Rows are points. Two turns around zero, p and q, are shown by what they do to some points. Where does a point land after both, in the order given? Backwards means that the second turn is done in reverse. Each puzzle has new turns, and all numbers are rounded.

Turn p:
[-36 -17] -> [-11 -38]
[43 45] -> [-6 62]
[ -8 -28] -> [ 16 -24]
Turn q:
[-48  20] -> [-39 -34]
[ 15 -43] -> [45 -5]
[32 23] -> [-7 39]
Where do these land?
p, then q: [-10 -52] -> [52 11]
q, then p: [-23  57] -> [-43 -44]
q, then p: [-9 -9] -> [12 -5]
q, then p: [41  4] -> [-20  36]

Turn p:
[-46  -3 -12] -> [-20  -9  42]
[26 -7 60] -> [ 51  40 -13]
[43 30  0] -> [ -7  17 -49]
[-23 -20 -48] -> [-23 -48  19]
Turn q:
[-16 -18  -5] -> [ -4 -20  14]
[ 24 -69 -12] -> [ 55 -47  13]
[-18  38  28] -> [-29  40  10]
[ 21 -17  25] -> [32 12 14]
[-12  66 -37] -> [-55  14 -51]
Where do these land?
q, then p: [-52  60 -14] -> [-43   6  68]
q, then p: [19 23  1] -> [-27  -3 -11]
q, then p: [  5 -39  28] -> [ 36  22 -24]
p, then q: [ 28 -44 -14] -> [ 44 -30  -8]

Turn p:
[ 18  14  12   8 -57  -1] -> [  9  33 -27  16 -41 -11]
[-17   2 -85   7  42  -2] -> [ 11 -34 -32 -59  59   9]
[-15  22   8 -51 -68   7] -> [-50  24 -26 -12 -61 -22]
[-15  -4   9  48  43  30] -> [  9 -20   2  35  43  43]
[-19 -24  26  -7 -53 -13] -> [ -7 -15  -9  24 -55 -26]
[ -8  18  13  38  53 -18] -> [10 -2 16 30 62 -4]
[ 57 -28  17 -43  40  -3] -> [ 18  14  77 -35  -8  11]
Turn q:
[ 54 -11 -12  -8 -43  16] -> [ 57  21  -3   7 -10  38]
[  9  -7 -39  -1  50  -2] -> [ -7  -7   5 -53  36   3]
[-18  20 -16 -19 -45  -5] -> [ 16   4 -49  21 -11 -11]
[ 31 -25 -43  38 -30   2] -> [ 61 -37   2  -7   9  23]
[-39 -11  76 -14  69 -44] -> [-90   8  48 -21 -41 -42]
[-69  12  41 -26 -13  37] -> [-67   5 -32  56  -9   5]
[33 22 -6 30 11 -4] -> [ 29   6  29  -2  25 -16]
Where do these land?
p, then q backwards: [ 23  -5  37  22 -37 -16] -> [ 15  20  33  -1 -46 -14]
p, then q: [-36 -11  -2  -8   7 -20] -> [-13 -27   2 -20 -25   0]
p, then q: [ -2  36  -8 -19  62   8] -> [-67  21  11 -11  19 -11]
q, then p: [ 31 -60  34   4 -50  10] -> [ 15  27 -25  30 -60  48]
p, then q backwards: [ 52 -23 -11  24 -10 -19] -> [ 51   6 -15   7 -32 -22]
p, then q: [-76  43 -31 -67 -22  13] -> [-55 -46 -88 -19 -12 -19]
p, then q backwards: [  8  20 -19  46  51  25] -> [ 22  11 -39  11   5  62]

Turn p:
[-12  -1  60  13 -14   5 -24  15] -> [ 29   5 -19   0 -21  24  -9  51]
[  6 -31 -52 -23 -35  17  22 -15] -> [-18 -50  25 -26  14  -8  32 -31]
[  0 -43  37 -31  35  -2  29  11] -> [ 24   0 -12 -41  45 -12 -39  16]
[-58 -29 -60  11   2  30   2  23] -> [-46 -30 -31 -10   8 -54  47  10]
[ -6 -92 -64  -2  12   2  12  -2] -> [ 12 -58 -20 -32  29 -69  25 -41]
[-13  55  40  14 -20 -43  32 -46] -> [-16  25  55   5 -55  14 -56  14]
[-33  50  26  32   6  47 -24 -46] -> [-31 -14   7  74 -17  14 -20  51]
[17 38 37 34  4 13 25  7] -> [13 40 37 24  1  6 -4 37]
[ 60  40 -29 -17 -41 -50 -11  -1] -> [  7  28  31  -6 -34  48  19 -71]
[ 19 -30  -5 -58  46   0 -31  65] -> [ 15  23 -73 -34  60  19  11 -24]
[ 20  44  10  26   6 -18 -31  -9] -> [  9  32   0  45 -29  20  -7 -10]
Turn q:
[ 29 -31  -3  52  -6 -18  87 -25] -> [  4  30 -42  -9 -21  42  80 -41]
[  9  36  -3  18 -15   7   8  32] -> [15 -9 12 10 17 23 20 36]
[ 26  -9 -38 -18  13  38 -43 -30] -> [  1 -23  18 -63   7   1 -41 -17]
[-29   4  -5  39 -26 -28  13 -31] -> [ 12  18 -53  24  14  27  -5 -14]
[-11   8 -22 -39  67  -7 -79   3] -> [-47 -19  16 -34  39 -63 -56  17]
[  6 -38   3 -36 -17 -60   8  16] -> [-17  19 -33   5 -60 -31   2  25]
[-48 -12  78  36 -52  -3 -19  65] -> [ 35 -54  -7 109 -15 -17  12  16]
[-12  21 -23 -43  26  51  13  13] -> [-33   7  67 -12   6  20 -17   3]
[ 29  21  12  -9  10  21  10 -44] -> [ 29  30  23 -30  15  -1   2 -26]
Where do these land?
q, then p: [-30   3 -16 -11 -29  49   2  11] -> [ 28 -30 -14  25   5  13  11  43]
q, then p: [-27  13  18 -21  40  41  15  74] -> [ 30  16 -10 -22 -19 -35 -30  80]
q, then p backwards: [-10 -14   8 -19 -29  15  20  32] -> [ -2  25   9  25 -33   2 -13 -25]
q, then p backwards: [ 19  -1  30  44  77 -64  17 -25] -> [ -8 -20 -73   8  49  12   3  75]
p, then q: [ 13  17 -94 -25 -13 -16 -10  -6] -> [ -4  58 -23  18   4  29 -25 -69]
p, then q backwards: [ 41 -19  16   1 -13  36 -34  -5] -> [  2  19  14  50 -36  22   2  12]
q, then p: [-38  10  33  14  -3  47 -23  23] -> [ 59 -10 -11  26  -4 -30 -18  23]
q, then p: [-10 -32  16   0 -24 -78 -20 -31] -> [-26   7   4  10 -44  -9  42 -69]
q, then p: [ -3  24  47 -23  11  11   5 -14] -> [ 22  34  16  21 -19  13 -31   2]
p, then q: [ 32  15  28  54 -25 -85   4 -36] -> [114   1 -17  -5 -12  -8 -14  21]
p, then q: [ 13 -17 -87 -16   7  43  27 -23] -> [-43  40 -33  24   2 -26  16 -73]

Turn p:
[ 34   9 -26 -60 -38 -51  17  33  70] -> [-66  46   4  22  -2 -48  -2  53 -61]
[ 17 -33  14  34 -11 -33 -26 -23  21] -> [ 26  13  64   8  -8  10   9  16 -10]
[-35 -31  46  34 -37  55  22  -4 -29] -> [-13 -40  34 -14  21  12  13 -80  31]
[-17  45   4 -40  14  -5  18   2 -28] -> [-11  15 -65  17   2   4  16 -10   7]
[ 12  40 -21 -11  60 -27  44 -17 -26] -> [  7  -8 -63  19 -31   5  30  46  34]
[ -9 -61  -6 -45 -39  44 -24  26  31] -> [-15   2  26 -48  17 -57 -22 -41 -51]
[-26 -28  36   2  70  19 -43   7 -14] -> [ 72 -32 -18 -36  26  22  22 -11 -25]
[ 14 -10 -38  49  51 -23  51  -9  -9] -> [ 14 -56   0  20 -38  -6  12  55  42]
[ 51  45   2 -11  45 -18 -26  26  15] -> [ -1  18 -35 -18  -4  44  -7  63 -29]
[-22  35 -13  38 -39 -28 -32  13  24] -> [ -3  20  27  51  33  20 -47  10  -3]
[-10 -27  18   6 -38  21 -52  10 -40] -> [ 21   6  22 -12  -7  22 -29 -67 -23]
[-10  16 -17   5 -39  46  50 -64 -15] -> [-30  16   4  -7  -7 -28   3 -34  89]
Turn q:
[-16   6   7 -56  19 -44  32 -12  30] -> [  2  22 -41 -33 -56 -17  22 -24 -10]
[ 15  24 -19  -9 -43  39  -6  22 -14] -> [ 32 -20  41 -14   6  -1  -8  32  30]
[ 39  -7 -16  52 -40  12 -28 -20   1] -> [ 39  -8  14  30  60  24 -13 -12  19]
[ -8 -44  -2  36   5 -29  77   7 -23] -> [-43  -4  16  46 -24  12  54 -48  22]
[  1  81 -22  -8  -9   0 -38  68  14] -> [ 31  38  -2 -15  -3  -4  -3 101  25]
[-11  -3 -40  18 -23  36 -52  24  15] -> [ 24 -44 -11  16  34   0 -17  53  12]
[  6 -47  74  -4  27  18   0 -46  27] -> [-23   3  -5   0  22 -53 -27 -67 -51]
[ 18 -33 -29  19 -20 -25 -10  37 -58] -> [ 12 -18  35  56 -20  53  12  16  -6]
[ 28 -12   5   6  43  36   1 -46  10] -> [-16  -8   3 -33  51  -4  10 -31 -35]
[-71  36  42 -54  41 -43  24 -34  -1] -> [-58  40 -49 -54 -69 -10 -28 -21  -4]
Where do these land?
q, then p: [ 29  56   6  46  29  66  19 -21  -5] -> [ 23  -9 -64 -10  52   1  60  26 -20]
q, then p backwards: [ 46  13  60   6 -10  -2  19   6 -26] -> [  2 -25   6   0 -60 -15 -35 -32  18]
p, then q: [ 18  12   2  43 -15 -46 -10  15   2] -> [-18  -1  34  31  30 -23 -25  18  11]
q, then p backwards: [-28 -35  13  -2 -56 -37 -25   8  40] -> [-45   7 -59  -3  13 -25  -2  -2 -51]
q, then p: [ -7 -19   7  -6 -41 -13   7 -40 -13] -> [ 19  36  36 -28   0  -9  -3  -2  18]
p, then q: [ 13  53  44   5  60  35  28 -11 -10] -> [ -3 -55  -9 -41   1 -38  65  18   4]
q, then p: [-51  15 -82 -73  10  -3 -74   7  29] -> [-29 -24 -13 -32 -63 -59 -77 -15 -72]
p, then q: [-10 -12  15  42  57  -6   2 -21 -37] -> [ 36 -23  29   9  28 -32  43 -29 -11]
q, then p: [ 74 -36  31   9  18   5  50 -24   9] -> [ 10  16 -13  11 -24  22  77   1  61]
p, then q: [-56  10 -55 -36  -1  -9  16  22  22] -> [ -6  18 -47  42   0  62  18  17 -12]
p, then q: [ 26 -21  -8  -8 -12   4  19   8 -38] -> [ 21 -25  -2   5 -15   2 -25 -24  28]
q, then p: [-54 -36 -32 -26 -39   7 -52  51  29] -> [ -2 -37  62  10 -44 -12 -53   9 -58]

Turn p:
[ -2  11 -11  -3  15  28  10   7 -65   5  -2  -7] -> [ -7 -31  35   8 -25   7 -12  -1 -25  -6 -27  34]
[  0 -10   6   4  39  -8   8   3   3  -1  10 -12] -> [ 25  21   4 -15   6   8 -15  -4 -16  -7  -2   9]
[ 0 -7 -1 -9 10 72 11  2  2  7 -2  2] -> [  5 -20  47 -32  -6  -3  11   5  10  38  -4  16]
[ -2  -3   5   4  -3  -5 -10 -10  17   4   9 -11] -> [  0   2  -6 -11   9  -1  -2  -3  -4  -1  14 -18]
[  0   6   4  -7  -5   2  10 -17   6   2  10  56] -> [-28  22  -9   7 -13  -3   0   6  20  24  23  27]
[ -4  12 -17 -10  -9 -11  11   0   8 -12  10  -4] -> [  0   0 -12  16   6  14  -5  14  -4  14  -3 -10]
[  2  -4 -21  -9  -9   0   5   0   4 -97 -18  -2] -> [ 37 -40 -29  20  22  29 -18  42  49  -1  -6  17]
[ 18   1  13   2 -10  -4  10   7  -4  17   7  -9] -> [ -9   9   2  -9 -14  11  17  -4  -8 -10  -7 -11]
[ -4   4   9  12  -1 -12  13 -16   6   2 -24  -7] -> [ 18  -2  -9  12  -8   4  10 -23   2  -3  13  -4]
[-11   5  14   4 -14 -10 -17  13   9 -10  12  12] -> [-16  11  -5   3   4  -6 -16   5  23  -9   1 -16]
[ -7   3   8  -4  -5  -8 -12 -12   2  15   8   2] -> [-13   4  -7  -4  -6 -12  -6  -5  -9   0  12 -10]
[  2   7 -13  30  -8 -12   2   5 -10  19   3  -1] -> [-19   5   9  18  12   9   9 -21 -13 -13  -2  -2]
[ 20  -5   2  -5  -4  -8 -52   8   5  20  11 -11] -> [-18   3   2 -18  15 -31   7  18 -16 -31   6 -21]
[ -4   6   1  -5  10 -12   8  10  11  12 -34  -9] -> [ 29   9   0  17  -6 -16  16 -11  -3   1  -7  -8]
[ -8 -25   1  -4  -6 -12   4  -1   8  17   0   2] -> [ -4  10 -20 -12   6 -10   6 -17  -4   8  -8  -2]
Turn q:
[ -7  17 -34   7  -7 -26  -2  -9   1 -11 -34  21] -> [-30   8 -25  33   8   1 -17  -1   0  -5  -5  32]
[ 21  -4   2  17  17  -6  -4  11 -12  -5   0   5] -> [  8  -2   9  -2   4 -14 -22 -18   0 -14  -6  -2]
[  9   9  24  -3  -7  17  -2 -11  -8   9  -8  -6] -> [  7 -13   0 -20  -6  10  10  -2 -15   5 -19   3]
[ 17 -34 -10  22  15  11  14  -6  12  13 -35  -3] -> [ 39 -25   5  29   1  -5  -2 -11  -8 -12   7  28]
[ 15 -24 -10 -35  -6  25   1   3  -2 -25  -2 -24] -> [ 19 -20   5  -5  10  31 -21  31  -6   3  20 -17]
[  5 -29  10   5  -8 -27   7  27  21 -43   5   7] -> [  6  13  -7 -10  21 -25 -13  26   6 -41  31  -1]
[ -5   4  27 -18   4  -4 -13   4   2  19  -1  -1] -> [  6   7  -2 -30  -5  10  12  -8  12   9  -3   9]
[ 13  25   2 -14 -18  15  -1  17  -1  18   3   6] -> [  8   9 -16  -8 -16  13   0   8   8   6 -32 -13]
[ -3  25  10  20  16  25 -39  12  18  -1  -8 -15] -> [  3   9  33 -15 -31 -13 -15  15  -4  18 -19  24]
[-26  25 -10  20 -36 -24  -1  -3  -8  20  13   7] -> [-40  14  -5  17   1  -7  33   0  17  -6 -28  -3]
[-10  -5 -15 -16   2  -5  13 -28 -17  27  25  -3] -> [ -8   0   1  15   9  23  25 -26   3  19   8 -24]
[ -1  14   3  -9   9  -6  10 -32   7  -5  19  -8] -> [ -8  15   2  -2  15   3  12  -7 -26  21   8 -10]
[-20  -6   4  -5  10  -2  17  16  -8 -16  19  -9] -> [ -6  -8   0  -9   8 -20   0   8  13   9  20 -23]
[ -7 -18  -4   9   9   7   2  -1  -5   0   4  22] -> [ -1  -8  -2   8 -17  -6  -1 -15   0 -12  17  -4]
Where do these land?
q, then p: [ 16  -3   4 -10   3 -16  -6 -11  26   6 -34  40] -> [-29 -11   6  27  10   7   2  27   9  11  20  32]
p, then q backwards: [ -2  -3  -2  -4   7  -3   9  16  -8  20 -23 -11] -> [13  8  8 25  1  7  7 -7  5 21  4  1]
q, then p: [ -4 -13   0 -27  21   0   7   2 -20  11  11 -13] -> [  5   3   4 -34   3  -2   7   2 -23  13  13 -10]
q, then p: [  6 -27 -16 -16 -12  19   1 -27   9  -3 -46 -13] -> [-25   1  27 -28  16   5   9  -2  20  -2 -15  42]
p, then q: [ -8  22  32  14  -9 -30  35 -16   9 -26  -2   0] -> [  3  10  28  28 -22  12   5  32 -31  -1 -23 -15]
q, then p backwards: [ -4  -5   3   1  13  -8 -10 -15 -42 -13 -21   9] -> [-19 -16  -4  23 -14   9  -9 -22 -29   0  14  -1]
p, then q backwards: [ 27  29  -7   2 -11   6  24  10  -1  16  39   5] -> [-12  15 -16 -15 -27  10 -31 -31   8  -5  24  -8]
p, then q backwards: [ -3  -7  -9  -6  17   1  -9   9 -11   3  17  -1] -> [ 14  14   6   7   0  -4 -10  -3   2 -18  -7  -8]
q, then p: [-15  10   4  16 -20  -2 -34   5  17   6  15 -24] -> [ 11  20   8  10 -32  -3  -2  -8  31   5 -11 -19]
p, then q: [ -3  25  10  -3  10  11  -2  -7   9 -20  -9  35] -> [  6  37   5  -5 -18 -16  15   7   4 -18 -10  -6]
p, then q: [-19  -7   2  29   2   9 -18  -2   6  13  16  -8] -> [-10   3  19 -23   6   8   5 -12 -11  20  20   6]
q, then p backwards: [ -7  -6  33   6  -5  -8   2  21 -14  -6  26  -2] -> [  9 -17  24   1 -11  14 -29  10  15  11   0 -11]
q, then p: [ 20  -2 -21   4   5  11   3   5   3 -10   3 -14] -> [  1  -2  15  -9   5  -5   3  -2   1 -31   0  -5]
q, then p: [ -4 -11 -34  -5 -22  10  -3   9  16   3   8  -1] -> [ -2   2  27   0  17  19   6  -6  21  -7  -7 -19]
